Rows are points. Any point is a mix of the corners, with weights that add up to 1. It lies inside the corners' shape when no weight is negative. Say inside or outside, and name the corners with a negative weight.
In the rows, 128 means zero.

Corners:
(1): [ 98 160 189]
(2): [133 193 108]
(3): [195  25  69]
(4): [ 70 103 140]
Points:
[ 80 110 137] -> inside
[139 116 105] -> inside
[141  47 117] -> outside (2)
[133 103 111] -> inside
[101 111 137] -> inside
[ 90 130 156] -> inside
[129 124 142] -> inside

Corners:
(1): [116  34 149 142 195 121 158  62]
(2): [112  39 170 202 111  64 174 118]
(3): [157 124  55  83 105  79 133 153]
(4): [187 111 143 116 212 133 157 134]
(5): [162 145 163  90  87  97 124 134]
(6): [143 148 157 159  87 105 153  85]
(7): [119 182 172 108 191  98 140 141]
(8): [ 89 168 186 128  71 180 160 132]
(9): [101 143 160 154  94 155  90 148]
Points:
[113 142 160 141 118 133 117 138] -> inside
[125  79 141 157 146 101 173  96] -> outside (5, 9)
[139  70 133 127 225 125 181 105] -> outside (5, 6, 9)
[142 105 148 134 122 126 149 123] -> outside (7)
[154  84 147 124 194  63 162  99] -> outside (8, 9)
[107  85 142 154  57 112 153 110] -> outside (4, 7)
[ 50 121 178 146  12 183 126 138] -> outside (4, 6, 7)

Corners:
(1): [123 106  37 117  87  83  95 169 202 171 127 168]
(2): [ 44 136 114 136 205 147 136  81 127  97  88  92]
(3): [ 81 159 115 144 104 184 147  93  58 111  70  62]
(4): [ 85 153 138  77  49  63 158 126  61 170 205 125]
(5): [184 182 177 161 182 139 108  91 133 110  94  63]
(6): [147  83 131 160 162 121 126  76 119  85  51 109]
(7): [141 183  54 139 154 155 195 171  54 168 195 110]
(8): [136 100 206  87 185 183 104 134 213  86 114 159]
(9): [165 160  82  98 111 113  88 164 140 168  64 232]
(10): [ 86 194  77 185  85 129 119 101  88  82 180 104]
(11): [ 84 151 147 180  84 125 154 211 106 157 201 118]
(12): [140 124  98 149  81 174 139 118 151 217 149 197]
(13): [139  91 141 133 156 154  14 124  78 136 104  76]
Points:
[137 151 123 137 114 128 117 141 122 142 130 135] -> outside (2)
[103 150 122 116 141 128 118 131 117 127 125 124] -> outside (6, 12)
[ 90 142 126 151 129 138 135 143 113 133 138 111] -> inside
[136 139 131 126 119 121 124 133 126 138 154 137] -> outside (2, 3)
[ 77 142 100 131 169 113 158 103  98 125  85  96] -> outside (8, 10, 12, 13)
